Rows are points. The last column is the point's height on a tilted bowl or saddle (a function of degree 2), plus a little noise. Count its main directions that bend up, bend down and stay straight.
In the rows, zero is written as 128.

Points:
[[131 140 148]
 [142  62 174]
 [138  75 164]
 [180 187 185]
 [ 77 176 173]
 [108 174 160]
 [181  76 183]
 [161 169 164]
 [117 127 147]
 [110 150 151]]
Directions: 2 up, 0 down, 0 straight

Points (11 x 3):
[[136 142 165]
 [224 137  67]
 [ 68  80 106]
 [110  83 137]
 [160 137 154]
 [167 145 145]
 [125 183 121]
 [130 216  44]
 [116  94 151]
 [150 139 160]
 [108 129 169]]
Directions: 0 up, 2 down, 0 straight

Points:
[[161 139 109 123]
 [ 85  61 102  58]
 [ 75 123  77  81]
 [132 112 100 125]
 [ 78 101 188 135]
 [153 106 106 117]
 [ 76 177 189  96]
 [175  99 132 101]
 [ 74 120 100  90]
 [ 93 140 146 128]
 [ 70 127 193 128]
 [114  96  85 106]
 [179 166  90  98]
 [ 34 173 156  23]
 [127 141 120 135]]
Directions: 0 up, 2 down, 1 straight

Points, 22 rows:
[[139  88 139 191 104]
 [141 152 112  53 112]
 [183 190 186 148  66]
 [195  93 163  83  99]
 [145  91 149 144 127]
 [188 204 178 188  32]
 [225 107 156  79  76]
 [162 115 101 148 124]
 [207 106 153 205  65]
 [166 115 176 101 118]
 [122 108 150 123 134]
 [112 207 176 135  71]
 [135  87 110 123 128]
 [ 72 130 152 109 110]
 [173 137 115 117 129]
 [149 132 145 162 126]
 [101 168  79 135  93]
 [133 114 132 106 139]
 [103 184 137 127 106]
 [119 173 199 116  88]
 [138 107  63 213  56]
 [147 145 114  84 129]]
Directions: 0 up, 4 down, 0 straight

Points (48 x 7):
[[ 55 134 136 153 147 111 172]
 [ 67 128  84 103 153 118 171]
 [198  88  61 180  53 163 175]
 [118 153 118 151 166 162 123]
 [169 187 133  85 180  37 179]
 [148 107 194 121 126 141 181]
 [112 121  99 107 221 126  64]
 [120 159 142 163  82  95 133]
 [157  69  75 118  76 165 139]
 [183 113  84 228 142 177 157]
 [ 93  71 153  83 186  55 161]
 [143 101 136 154 113 147 142]
 [170 115 126 111 112 195 185]
 [ 79  54 127  91 138 103 155]
 [155 177 157  71 141 186 186]
 [112 155  74 174 148 162 140]
 [132  84 123 140 187 158 100]
 [138  49  97 124 176 172  85]
 [ 93 124 154 115 142 164 172]
 [166  66  60 132  94 117 150]
 [173 170  87  91 116 124 183]
 [ 80 176  79  89 151 195 168]
 [ 95  93 164 183 157 198 174]
 [157 182 117 141  82  95 142]
 [120 139 145 143 161 128 136]
 [109 211 137  98 178 130  75]
 [132 163 151 106  97  99 137]
 [ 83 117 132 177 192 166 110]
 [133 124 134 158 141 146 143]
 [185  55 144 186  82  63 121]
 [114 130 100 139 120 125 154]
 [126 165 110 168  54 122 116]
 [157  33  50  96 157 101  91]
 [ 71 142 134 185 136 156 153]
 [ 95 118  52 146 120 165 198]
 [148 156 185  79  68 191 149]
 [ 93 146  85 203 102 122 162]
 [ 96 100  77 110 101 134 176]
 [106 108  95 143 116 125 158]
 [141 158 107 158 103 169 153]
 [197  91 147 144  90  50 179]
 [123  82 140 105  76 155 121]
 [187 112  98 187 140 217 195]
 [100 121 114  45 152  91 161]
 [214 185 110 113 161 121 211]
 [151 172 203 134 105 188 189]
 [119 101 131 166 136 177 150]
 [121 128 115 170 177 112 110]]
Directions: 3 up, 2 down, 1 straight

Points, 44 rows:
[[ 43 124 164  67  82 139  57]
 [ 74 120 165 125  75 125 113]
 [125 158 114  80  93  73 137]
 [154 163  97 112 127 161 118]
 [120 168  91 164 167 103 120]
 [175 174 150  84 129 162 103]
 [128 153 146 140 213 104 115]
 [118 105 129 163 100 159 136]
 [142 114 160  33  90 119 134]
 [125 107  45 143 106 183  74]
 [164 154 113  92 129 125 107]
 [159 151 138 112  18 120 112]
 [195 128 146 126  94  75 112]
 [124  90 134  72 173  87 145]
 [180 178 147 169 166  91 146]
 [ 55 161 126 169  88  96  96]
 [192 143 151 118  88  98  95]
 [121 162  64  40 141 175 173]
 [189 197 105  73 130 129 136]
 [ 78  86 123 120 107  99 122]
 [141  78  51 152 169 101  70]
 [ 80 193 184 131 150 105  99]
 [ 79 214  84 121  99 139 125]
 [188  99 128 145  99 216 106]
 [154 113 124  91 182 136 124]
 [140 131 111 162 104 143 107]
 [ 69 131 164 152  96  85 125]
 [ 96 186 125 128 140  92 126]
 [ 79  96 168 169 138 117 137]
 [138 198 148 135 142 139 156]
 [140  88  94 122 221  99 127]
 [142  66  68  84 194  96 152]
 [156 119  99  82 170 132 124]
 [169 133  85  55 169 137 138]
 [ 67 129 124 154 135  70  90]
 [126 113  82  82 116 126 105]
 [123  74 149  93  67  93 187]
 [ 74 114  47 149  69 164  22]
 [121 147  87 170 118 167 115]
 [142 129 122 168 154  66 136]
 [144 115 182 109 117 205 124]
 [121 178 172 168  94  36 249]
 [143  95 145 181 236 116 134]
 [142 152  78 189 166 120 108]]
Directions: 3 up, 2 down, 1 straight

Points (72 x 9):
[[180 104 103 174  21 134 128 145 162]
 [101 106 215  94 175 115 137 117 157]
 [100 152 156 182  80  57 203 167 161]
 [ 17  84 169  99 121  44 199  68 126]
 [ 92  57  86 156  98  97 190  48 175]
 [ 62  49  65 104  98  78 148 131 107]
 [139  67 109 134 211 120 177 126 138]
 [180 107 140 150  49 100 132 114 142]
 [138  99 121 222 114 118 176 117  81]
 [ 90 189  91 107 134 115 172 155 102]
 [124 141 120  92 127  78 135  62  89]
 [187 173 143 143 136 150 125 133 107]
 [ 73 127 196 201 116 201 139 130  89]
 [141  90 107  93 186 117  60 123 202]
 [137 124 146  95 135 191  86 138 106]
 [ 57 147 110 111 154 142 116 136 117]
 [102 208 123  94 113 111 147  85  72]
 [123 124 155 136 186  91 158  90 134]
 [ 96  99 120 173 117 123 153 190  78]
 [134  94  97 148  84 124  91  86 132]
 [150 189 165 189 122 161 117  32  99]
 [122 142  74  80 196 105  75 108 209]
 [ 66  69 142 158  85 102 111  85 119]
 [201  46 191 140  87  38 124 144  56]
 [103 152 152  96 101 107 118 173 106]
 [182 192 123  25 141 140 148 103  69]
 [ 73 209 175 116 153 168 139 146 110]
 [ 98 116 141 156 195 122 118 133 131]
 [120 146  60  65 121  75  76  96 132]
 [ 84 112 164 124 150 150 137 162 114]
 [148 143 146 102 130  20  96 219 116]
 [127  92  95 170 154 180 161  81 106]
 [178 179 182  57 166  95  79 103 137]
 [153  92 245  90  67 156 137 107  95]
 [124 150 104 146 159 193 190  72 150]
 [ 62 109  71 103 117 145 136 155 107]
 [129  76  83  67 142 131 194 155 110]
 [156 138 116 135 219 123 115 131 173]
 [111 185  99 102  94 159 105  83  78]
 [109 174  65 198 193 134 152  78  80]
 [143 184 123 123 113 138 149 109 101]
 [178 131 173 139 141 155 113 189 118]
 [156 107 136 162 184 113 187 140 118]
 [159 124 106 126 184 159  94  87 158]
 [199 109 102 117  90 194 175 157  62]
 [194 137 112 135  81 110  72 119 151]
 [148  66 183 104 148 120 142 106  90]
 [187 139 142  88 112 136 131 120  96]
 [140  81 129 193 168 157 129  85  73]
 [ 94 106 108 205 163 193 168 148  34]
 [105  60 169  80 137 119 143  69  75]
 [ 55 124 157  91  48 126 126  78  95]
 [ 78 165 126 162 147 106 177 155 108]
 [114 124 125 138 165  74 157  56 112]
 [103  88 148  74 195 146 153 146 141]
 [157 125  90 130 162 144 142 165 123]
 [ 94 108  84 125 103 218  83 131  71]
 [ 79 150 112 129 104 135 202 139 134]
 [ 96 149 151 139 146 146  78 153 143]
 [ 67 137  57 150 116 132 167 111 129]
 [120 130  99 131 138 158 195 129 133]
 [142 125 160  72  91  76 144 151  71]
 [ 85 149  97 106  98 117 164  82 119]
 [124 144 158 196 105 165 169 117 108]
 [197 121 168  90 169 118 113 146 138]
 [ 89 117 102 112 121 131 198 115 141]
 [170  64 180 165 115 108  99 106  96]
 [123  93  60  60 101 154 166 119 106]
 [114  41 133 172 159 217 141 133   7]
 [102 117 158 146  78 134  34 112 184]
 [169 108 135 195 202 123 135 118  79]
 [134 145 108 100 116 150 169 117 109]]
Directions: 3 up, 3 down, 2 straight

Points (76 x 9):
[[115  91 138 113 100 125 118 103 133]
 [155 117  69  67 201 138  66 129 140]
 [152 159 153 173 131 159  88 136 103]
 [126 147 149 169 184 138  94 134 102]
 [100 146 140 187  75  98 139 134 114]
 [120  94  86  83 115  22 213 143 119]
 [169 141 110 152 126 111 135  86 141]
 [213 149 115 100 153 131 163  86 115]
 [120  92  76 188 118 145 187 147  99]
 [152  89  72 112 140 136 134 101 135]
 [186  91 120  57 175  49 133 141 119]
 [161 143 120 139  71 106 111 120 133]
 [124 108 109 188 152  93  86 134 107]
 [113 113 113 141  72 119  97 130 123]
 [133 114 163 156  58 144 168 107 121]
 [190 140 167 106 114 209 163 167  73]
 [132 142 136 124 102 182 131 124 134]
 [134 134 146 171 121  84  58 135 106]
 [212 127 106 105 114  57 125 122 107]
 [215 166  55 152 101 146 160  89 114]
 [162 126 153 157 146 200 167  75 102]
 [185 137 201 139  99  68 115 102 138]
 [ 96  66 113 173 154 148 135 102  76]
 [195 146 139 123 181 152  80 101 106]
 [ 88 134 141  93 176 167 107 153 135]
 [ 42 126 196 209 116 166 138 226  80]
 [144 140 147 177 144 184 155 117  98]
 [111 147 140 108 132 143 155 156 152]
 [ 84 104 207 153  29 135  94  88  79]
 [118 122 128 242 110 100 184  86  60]
 [105  94  79 102 137 141 172 202 201]
 [ 80  94  94 147 147 124 113 146 149]
 [139 151 194 105 213  84 137 134 105]
 [172 131 104 147 186 122 143 181 152]
 [104 123  64 171 120 117 133 137 132]
 [133  83 158 106 168 104 187 110 102]
 [135 172 177  92  46 161 106 137 104]
 [146 202 114 122 155 129 161 123 116]
 [160 126  94 188 180 158 119 147  91]
 [126 121 137 166  64 109 110 114 120]
 [116 160 111 134  39  55 189 192 111]
 [123 148  97 127 100 122 129  53 162]
 [100  47 132 156 141 104 111 107  84]
 [204 210  90 119 155 133 144  73 109]
 [ 69 142 139 188  72 192 109 106  67]
 [ 57  84 170 192 149 201 155 161  22]
 [105 114 111 128 157 113 143 170 189]
 [181 190  78 169 192 132 111 177  80]
 [117 143 160 141 193 124 176  76  80]
 [118 101 141 172 134 122  75 131 108]
 [165 158 223 186 179 166 201 118  36]
 [119 146 134  47 146 106  34 201 146]
 [191 115  96 107 177 138 103 103 122]
 [ 82 122 117 129 108 142  93 170 145]
 [124 111 109 105 131  57 178  35  86]
 [139 112  57 133  93 230 147 110 108]
 [123  66 103 108  91 161  82 146 106]
 [154  87 100  84 165 156 156 163 143]
 [154  77 142  71  87 213 199 122  37]
 [ 82 172  77 202 184  93 166 190 154]
 [188 157 150 113 126 101 205 172 129]
 [164 167 170 152  96  76 170 102 137]
 [148  83 129 143 136  89 101  96 119]
 [132  93 130 142  91 120 137 111 131]
 [142  79 200 139  82 224 133 206  13]
 [124 105  97 126 177 161 136 159 152]
 [153  92 149 131  62 172 120 160  90]
 [ 49 113  83 178 137 121 132 134 114]
 [196  43  53  93 157 123 197 112  45]
 [106 109 101 141 144 136  87 106 132]
 [201 154 133  91  95 180 113 107 141]
 [115 154 150 155  79 166 176 163 110]
 [147  57 124 140  72 172  81 173  58]
 [100 144 139 129 139 214  67  87 110]
 [110 123 184 126 161  56 195 114 119]
 [ 91 184  98 224  91 161 127 184  42]]
Directions: 1 up, 6 down, 1 straight

Points, 62 rows:
[[140 100 113 184 139 142 175 167  92]
 [138 159 130 119 151 177 121 172 139]
 [101 135  97 119 135 159 150 105 143]
 [115  48 145 137 200  90 143  96 167]
 [142 206 182 149 111 103  82 134 115]
 [142 144 120 121 140 155 125 121 156]
 [149 155  75 207 110 143 175 135 129]
 [164  82 163  76 136 159 166 100 168]
 [147 108 120 176  92  48  95 120 132]
 [143  99 148 120 131 155 134  89 156]
 [106  18 102 126 134 116 111 103  91]
 [ 89 146 181 147 105 116 143 132 157]
 [193 136 143 181 131 105 136 167 100]
 [104 145 144  84  78 100  65 151 117]
 [ 85 135 172 128 189 120 166 141 205]
 [165 104 126 101 136 100 135  80 160]
 [155  66  78 100  54 131 138 121 148]
 [151 123 133  75 199 118 138 116 169]
 [125 126 121 148 152  70 118 147 151]
 [171 151 157 168  95 129 124 152 137]
 [153  68  59  84 203  87  24 165   7]
 [ 73 141 111 120  99 116 151 133 144]
 [175 129 143  84  61  87 156  96 167]
 [148 142 127 162 174  90 148 125 138]
 [ 67 109 134 155  79  64 183 126 175]
 [124  74 133 122 163 115 153 109 164]
 [116 144  99  59 176 182 192 109 153]
 [ 97 162 165 127 171  72  54 160 128]
 [148  84  79 134  82  71 181 171 113]
 [131  97  60 136 133 148 169 106 132]
 [164 174 107 170 114  89  29  95 114]
 [126 136  86  91 135 144 130 182 138]
 [124 125 119 111 144 173 115 155 150]
 [146 142 153  94 127 162 103 102 161]
 [115 177 160 103 125 124 101 184 117]
 [126 106 130 155 155  94 110  84 142]
 [120 102  90 117 130 157 125 208 105]
 [138 101 149 139  76 112 153 176 120]
 [ 90 157  96 100 147 125  64  95 103]
 [ 66  76 133 132 136 148 133 152 128]
 [115 115 172  28 165  86 107 170 210]
 [118 149 172 129 139 129 133 173 146]
 [181 132 110 100 155 110 101  82 136]
 [102 179 108  72   7 134 145 162  80]
 [100 127  64 137 241 155 151 177 130]
 [127 154 122 156 161 157 120 130 147]
 [143 116 195 100 115 106 178 101 196]
 [149 172  59 152 222  96 146 148 105]
 [145 129  92 160 112 182  89 166 163]
 [148 146 150 116 185 106 105  97 152]
 [132 157 182 140 154 151 106 151 147]
 [136  89 166 140 103 167 129 125 138]
 [137 151 124 135 119 128 155 118 146]
 [156 120 217 142  74  96  63 142 149]
 [125 179 208  92 141 129 183 120 157]
 [198  98 121 140 116 137 120 165 120]
 [143 103  49 140 121 156 152  93 141]
 [151 171  84 180 150 129 145 143 137]
 [134 165 102 159 105 149 204  80  93]
 [ 47 126 170  87  89 144 105 149 123]
 [131  90  95 105 100 167 107 107 152]
 [140  81 167 111 104 201 124  98 146]]
Directions: 1 up, 4 down, 3 straight

Points (71 x 9):
[[101 146 113 112 179 199  77 119  87]
 [160 107 114 123 136 176 131  95 115]
 [108 118  44  88 101 138 120 144  90]
 [148 108 104 105 139 139 114  81 109]
 [ 72 168 122 145  79 130 112 114 106]
 [143 114 175 111  92 102  91 119 102]
 [136  79 111 114  77 154 130 128 110]
 [186 155 123 153  85  73 120 102  96]
 [180 156 175 136 147 140 124  67 106]
 [111 110 151 111 124  99 109 124 116]
 [145 129 137  75 152 202 131 147 101]
 [ 75 148 158 129 169 137 154 131 120]
 [100 117 140 155 109 132 145 151 131]
 [193 189  52 191 136 161 146  72  49]
 [111  79 176 147 188 172 206 106  99]
 [ 98 187 154  79 186 174 173 187  83]
 [114 170 153 129  57  36  52 163  40]
 [109 166  45 187 171 101  97 156  57]
 [176 158 160 204  96 166  89 148  85]
 [119 125 131 172  69 112 133 145 116]
 [167 120 194 126  54 184 204 116  98]
 [ 90 109 159  72 147 159 102  78  96]
 [111  86 142 124  77 179 197 167 117]
 [116 138 130  95 143  94 126 137 117]
 [186  93 194 105 178 133 123  93  77]
 [141  91  83  83 148 147 130 127  97]
 [148 155 127 155 137  87 122  81 112]
 [112  92 114 140 118 143 116  76 116]
 [135 112 180 142 114 113 105 164 110]
 [ 97  97 149  76 120 122 135 136 112]
 [ 98 118 122 179 169 114   9  82  45]
 [ 63 174 182 113 110 179 161 148 109]
 [ 46 182 119 145 114 136 117 162  98]
 [122 118 173 120 173  60 159 133  95]
 [ 84  82 121 101 205  88 159  74  80]
 [201   7 144 131  92 179 116 163  30]
 [103  76 104 149 121 158 111 108 110]
 [143 112 148 138 171 150 169 112 124]
 [218 167 179 143  75 137 170 119  93]
 [119 110 186 189 151 158 109 131 107]
 [141 190  87 113 143 138 192 133 108]
 [112  85 119 108 106 126 119 170 112]
 [ 90  65 143  60 115 101 167 113  87]
 [110 174 146  98 194 127 150 135 105]
 [131 121  72 131  92 139  95 118 102]
 [165 129  89 114 144 133 118  77 105]
 [139 158 115 164 141 153 165 145 121]
 [118 158 126 105 117  77 201 130 113]
 [187 103 175 145 121  72  50 159  52]
 [223 119 201  70 167 172  58 115  11]
 [169 132 126 132 122 154 151 121 128]
 [190 143  83 124 154  92 137 115  97]
 [103 131  67 157 141 181 151 109 105]
 [186  87 174  94 108 105 132 174  81]
 [172 165 130 117 205  75 174  53  76]
 [ 71 114 141 120  44 135  85 140  89]
 [105 153 141 174 101 110 117 150 115]
 [126 143 175 146  86 149 170 144 127]
 [166 172  86 113 103 164 112 150 103]
 [ 85 112 115 131  65 151  72 119  94]
 [116 161 168 158 128 166 118 134 122]
 [140  86 124 137  87 113 160  92 118]
 [ 66 129 147 138 187 172 101 176  91]
 [119 208  88 162 143 135 103 206  68]
 [208  95 149 162  79 106  77 111  73]
 [109 122 193 176 135 111 186 201  90]
 [128 106 139 127 228 128 131 104  87]
 [137 167 120 160 144  64 113 145  97]
 [108 115 154 112 134 125 116 144 123]
 [ 49 138 143  84 162 130 165 128 109]
 [150 171 155  78  81 104 122  66  94]]
Directions: 0 up, 8 down, 0 straight

Points (75 x 9):
[[121 185 134 111 168 119 160 112 143]
 [102 139 157 100  97  65 141  63 138]
 [148 159 150 176 147 136 173 141 154]
 [106 104 107 148 142 156 101  99 138]
 [183  91 125 122 156  98 154 106 144]
 [180 125 102 122 125 185 211  63 149]
 [111 141 208  92 145 189 141 189 203]
 [104 136  82 130 106 169 145 120 136]
 [180 146 122  90 118 191 146 134 161]
 [ 97  56  97 152 100 104 113 219 185]
 [126 117 106  96  65 168 145 109 140]
 [148 103 145 144 126  91 210 104 134]
 [145 141 114 148 144 130 188 148 145]
 [184  17 142 185  81 133 142 145 180]
 [123 197 133 149  92  85  85 103 160]
 [119  86  83  51 166 149 176 128 151]
 [192 195 169 149  81 210 123 176 214]
 [ 62 103 171 204 130  86 111 159 167]
 [170 144  99 166 163  50 120 188 185]
 [119 166 138 144 153  64 137 157 151]
 [132  88 103 129  96  67 121 105 140]
 [139 154  63  69 244 168 128 155 193]
 [ 39  90 116  64 109 116  80 142 170]
 [136 176 152  65 114 139  69 108 174]
 [177 168 138  57 173 157  91 101 173]
 [144  90 166  85 106 136 142 174 167]
 [ 89 127 141 180 100  86 157 115 133]
 [119 124 136  96 149  66 144  93 133]
 [113 146  22 147 195 144 193 138 179]
 [143 107 137 152 133 165 166  85 134]
 [ 85 178 143 168 170  61 165 119 152]
 [ 71 188 165 114 214 126  88  66 178]
 [161 203 172  98 126 174 127 108 173]
 [160 131  59 115 143 203 141 170 173]
 [106 164 150 109 108 120 125 100 138]
 [118 128 168 115 171 141 103 126 151]
 [188  98 154 102  68 156 106 115 165]
 [206 124 105 163 107 175 198 124 166]
 [125 207  91 133 158 122  58  62 179]
 [132  69  88 150 149  73 193 125 149]
 [ 49  74 170 183 113 100 137 118 150]
 [167 153 229 193 104  78 101  98 179]
 [155 103 189 146 106 148  72 108 163]
 [151  85 103  82 137  67  65  83 169]
 [210 105  84 117  70 176 147 223 217]
 [142 137 111 114 147 135  93 145 150]
 [ 88 108 186 184 207 122 203  91 174]
 [ 96  73 166 101 158 136 167  42 136]
 [141 134 149 167 157  81 155 198 171]
 [160  69 120 181  80  81 154  34 144]
 [ 78 113 127 124 211 140  81 135 165]
 [106 142 121  71 152 147 172 129 140]
 [122 101 117 183 125 131 123 206 172]
 [145  90 125 146 135 109 187 144 141]
 [154 203 158 126 122 168 168 134 166]
 [153 163 182  96 181 130  68  70 172]
 [174 161 191 116 194  66  72 105 180]
 [138 112  85 124 115 110 126 193 162]
 [154 173 128 170 130 126 146 164 157]
 [189  84  99  70 103 111 126 128 164]
 [112 147 156 131 134 130  73 134 154]
 [181  92 142 101 164  77 123 119 154]
 [167 133  68 142 128 112  94 172 171]
 [122 121 149  95 149 104  86  89 144]
 [131 109 103 156  95 128 163 137 135]
 [115 176  95 204 176 173 126 158 182]
 [151 119 173 191 152 137 116 116 157]
 [147  68 107 160 139 144 109  94 143]
 [ 57 137 160 162 129 238 141 218 224]
 [210 103 126 185 143 116  90  28 170]
 [ 87 170 190 138 149 140  80 147 174]
 [ 95 159  76 143  77 214 118 184 177]
 [123  93  94 146  28 167 133 108 147]
 [ 69 131 169 119 119 178 131 170 168]
 [169  96 102 106 200 123 140 141 161]]
Directions: 8 up, 0 down, 0 straight

Points (70 x 9):
[[142 141 108 147 217 154  86 112 101]
 [137  85 138  30 121 179 213 175  71]
 [116  64 169 126 116  71 127 177  95]
 [132 143 169 127 183  82 153 124 123]
 [165 135 120 155  88 151  91 118 129]
 [111 125 203  28 138 114 144 165 133]
 [137 118 108 196 122 157 158 191 122]
 [112 102 160 176  85 206 105  77  97]
 [153 141 185  94 127 104 160  79  90]
 [130 165 101 189  53 118 131 122 132]
 [147 179 164 148 134 199  22 138  80]
 [ 61 144 170 117 160 118 135 197  98]
 [127 188 143 170 142 129  53 126  95]
 [ 81 196 114  58 101 185 121  79  83]
 [176 149 144 130 122 144 123 101 103]
 [135 152 129  64 145 187 120 115  99]
 [120 138 167 107 111  92 178  95  90]
 [205 166 114 217 100 109 105 156 159]
 [113  88 125 115 121 169 179 152  93]
 [ 85 119 139 109 134 131 187 168  97]
 [125 216 129 118 133  99 127 151  76]
 [191 108  95  51 194 135 106 196  71]
 [165 166 135 113 127 142 110 120 101]
 [175 175 182 159  83 108 139  80  85]
 [142  85  99 192  63 136 163  86 116]
 [151  55  94 102  95 160 137 128  92]
 [114 149 100 131 152 104 196  93  90]
 [109  93 136 151 150 141 143  89 106]
 [210 137 145 165  79 170 125 136 126]
 [ 80 129 141 132 185 122 136 128 112]
 [ 89 163 148 156 151  33 136  63  90]
 [ 69 166 178  58 147 162 120 147 124]
 [114  75 102  99 168 135 118  77  94]
 [101 164 109 133 156 167 216 103  69]
 [149  94 149 108 116 100 105  69  92]
 [131 102 106 190  76 139  47 112 141]
 [138 144 178  44 168  86 135 172 120]
 [109  96 160 101 182 160 143 148 106]
 [115 133 168  66 150 168 131 173 113]
 [233 140 191  78 105 168 116 152  57]
 [137 193 120 152 102 137 187 153  86]
 [130 180 130 114 126 156 137 101  91]
 [107 114 117  72 124 111 147 114 113]
 [ 74 158 141  89 182  97 124 157 117]
 [181  23 173  72 142 212   8  90  14]
 [ 92  84 175 122  95 142  66 154 122]
 [146 130 158 108 116 142 125 113 107]
 [128  77 158 113 135 121 154 144 102]
 [ 62 121 155 141 163 134 103  91 104]
 [ 94 129 137  84 160 129 138 190 114]
 [175  99 191 118 107  85  99  66  80]
 [151 140 103 199 138 139 174 114 132]
 [142  66 170 111 133  71 110 157 100]
 [ 94 124 194 183 168 155 179 226  52]
 [188 109  74 151 119 128 208  94  89]
 [ 74  52 166 151 171 154 191  60  67]
 [ 93 126  88 179 149 130 126  94 107]
 [104  75  91  67  68 190 172 112  91]
 [ 70 113  49 107 140 190  98  68  77]
 [188 173 136 127  89 105 219  43  39]
 [168 182 103 171 155 226 147  95  86]
 [165 184 114 132 144  47 116 160  85]
 [117 201  90 133  86  89  88  22  30]
 [121 164 136 108  94 114  84 138 118]
 [120 142 119 153 154 114 129 158 113]
 [141 141 111 116 151  83 162 157 102]
 [154 196 113 136 118 202   7 179  93]
 [155  95 119  97 159 140 174 155  92]
 [107  88 128 141 114  95 108 119 113]
 [125 152 122  85  96  81 100 137 115]]
Directions: 2 up, 6 down, 0 straight

Points:
[[ 63 122 146 111 189 130 140 145 168]
 [129 128  87 141 134 137 145 152 145]
 [113 117 120 139 122 138 223 164 199]
 [146 147 154 159 141 168  94 156 136]
 [174 165 180 119 151 159 115 101 106]
 [197  91 143 126 151 127 154 135 107]
 [143 132 174 116 102 126 119 143 154]
 [152 139  65 119  97 177  93 170 127]
 [153 166 131 129 163 112 180  85 109]
 [104 157 165  76  98 127 107 156 154]
 [138 144 155  70 165  88 138 161 179]
 [157 131 163 160 147 139  91 187 164]
 [131 121 210 144 172 136 118 190 176]
 [101 181 123 168 127 119 121 135 145]
 [ 73 144 115 158 112  55  86 114 209]
 [164 155  93 134 119 137 114 139 142]
 [142 133  84 179 183 106  75 138 166]
 [148 164 150 132 177 116 116 139 133]
 [145 147 203 145 170  88 122 139 155]
 [108 124 128 129 117 100  92 161 155]
 [190 149 164  87 153 188 148  61  60]
 [143 124 147 166 129  90 103 128 174]
 [133 114  81 124 157  43 125 157 205]
 [173 112 159 103 140 129 103 127 127]
 [ 93  83 158 112 145 171 120  95 133]
 [169  54 161 174 167 107 122 148 164]
 [135  86  77 133 148  93 158 117 169]
 [ 68 208 155 163 167 153 170  97 150]
 [ 66  61  75 146 138 179 156 114 176]
 [212  94 123 189 145 150 102 149 156]
 [122 163 104 133 169 178 132 114 124]
 [ 85 118 165 130 128  94 124 104 174]
 [117  86 154 147 132 114 128 136 161]
 [103 100 114 113 124 105 146 153 163]
 [ 93 120 132 127 129 156 190  78 139]
 [132 131 122 123  73 105 159  85 175]
 [113 149  99  41 100 120 131 170 170]
 [ 58  78 148  92  92  98 102 112 171]
 [154  87 113 133 154 110 112 131 142]
 [151 120 199 149 183 160 125 120 110]
 [ 83  93 161  91 106 123 182 153 182]
 [ 64 165 130 159 111 122 103 137 135]
 [103 103 139 119 123 136 198 161 179]
 [161 170 110 127 126 176  93 138 127]
 [ 96 111 143 128 174 101 159  60 154]
 [132 177  99  93 119  94 132 143 184]
 [137 118  92 150 122 173 103 155 130]
 [125 131 106 161 142 137 185 153 163]
 [110  97 172  87 133 143 104 169 138]
 [ 66 114 149 114 134 120 171 125 174]
 [126 111  98 113 134  90 142 117 166]
 [127 102  85 154 111 129 147  97 155]
 [152  92 140 116 160 128 178 117 114]
 [181  78 156 138  96 121 132 128 158]
 [105 195  89 122 186 108 191  73 167]
 [ 89  95 186 151  59  78 104 113 233]
 [158 117 206   7 143 126 118 163 193]
 [134 164 117 160  76 174 206 130 151]
 [148 130 159 117 126 112 128 131 147]
 [ 66 125 111  75 191  74  93 104 205]
 [148 142  87 121 120 113 161 113 152]
 [100  61 158 113  68 146 166 109 156]
 [131 102 181 115 138 100 138 111 151]
 [100 110 122  89 151 182 147 119 128]
 [114  83 127 124 161 111 106  90 154]
 [102 128 163 101 111  84 151 158 196]
 [ 80 116 150  85 117 123 100 122 142]]
Directions: 5 up, 1 down, 2 straight
